Each row is a point. To make a cloud, some directions were put in groups of two or more. Within a group, all points are equally far from the middle, so they leave a hole (a ring in 2 directions, a hollow ball in 3). The other directions are filled evenly. Then the cloud was stretched, turned, moved and blurred a little. Count the holes, and give their numbers of directions, smallest first.

Cloud, 14 rows:
[[ 16  59]
 [-30 -27]
 [-25  48]
 [ 18 -18]
 [ -2   7]
 [ 27 -45]
 [ 48 -30]
 [-26  87]
 [-23 -41]
 [-56 -36]
 [-58  76]
 [ 48 -46]
 [-30   1]
 [-82   4]]
Holes: 0

Cloud (19 x 3):
[[-28 -76  36]
 [-32  46  33]
 [-40  67 -47]
 [ 26 -23  13]
 [-32  47 -55]
 [-23 -39  25]
 [-43 -14  13]
 [-14   0  56]
 [ 69 -30 -10]
 [ 59  23  15]
 [-41 -11  38]
 [ 14 -21 -71]
 [ -1  -8  21]
 [-95  60   2]
 [-10   0  46]
 [ 52  37  15]
 [-26  20  16]
 [ 68 -26 -13]
 [-27 -37  15]]
Holes: 0

Cloud:
[[ 29  32 -15  43 -82 -22]
 [ 27  60 -21  19  -2  -4]
 [-40 -30 -95 -39 -19 -16]
 [ 67 -14 -50 -58  17 -27]
 [-41   2   3  31   0  54]
 [-69   3  18   8  -3  -8]
 [ 35  28  69  43 -54  84]
 [ 56  -3 -24 -39 -12 -42]
 [  6   1 -53  64 -31 -67]
 [-26 -32   2 -17   5  37]
 [ 24 -22 -36 -35  73 -85]
 [-10 -40  35 -25  36  23]
 [ 16 -14  13  27  49 -38]
 [ 33 -77 -31   6   8  33]
 [ 32  42 -11 -76 -36 -29]
 [ 40  36 -79  29  18  12]
 [ 48  29  26  14  10   9]
 [ 34   4  31 -38  29 -37]
 [ 22  18 -64 -74 -10 -25]
 [ 38  41  34  30  28 -26]
 [ 67 -72   6  26 -19  57]
 [-16  32 -13 -28   1  76]
 [  4 -33 -42  39  50 -24]
 [-20  50  -9  73 -55  62]
 [ -4  38 -89  -2  30 -39]
 [ 40  51  32 -54  44  -2]
 [ 19  18   5  18  26  15]
 [-49 -10 -51  18 -16  24]
 [ 54  72 -42 -70 -32 -26]
 [ 46 -22  -6  -7  15  18]
 [ 43  60 -71  24  -4  63]
 [ 22 -68  14 -30  26 -42]
 [ 30  23  54 -25  17  70]
 [-39   8 -13  63 -45  83]
 [-40   2   3  12  25  45]
 [ 33   0  28 -21 -36 -65]
 [  7 -28 -88  25 -44  -8]
 [ 30 -25  44  70  -9  -9]
 [ 41  69 -68 -45  -1   8]
 [-30 -27  35  43 -85  44]
 [ 17  19  45 -20 -75 -27]
 [ -1  22   7   2 -66  83]
 [-17  -7   2  29  20  35]
 [ 28 -56 -45 -15  45  35]
 [-26  50  19 -24   2  17]
 [  2  53 -41  60 -53  50]
 [ 40  49 -16 -30 -61 -29]
 [-20 -74 -58   4 -39  28]
 [-10  64 -58 -32  22  20]
 [ 45 -62   4  16  11 -19]
 [-26  37 -25 -16 -23  25]]
Holes: 0
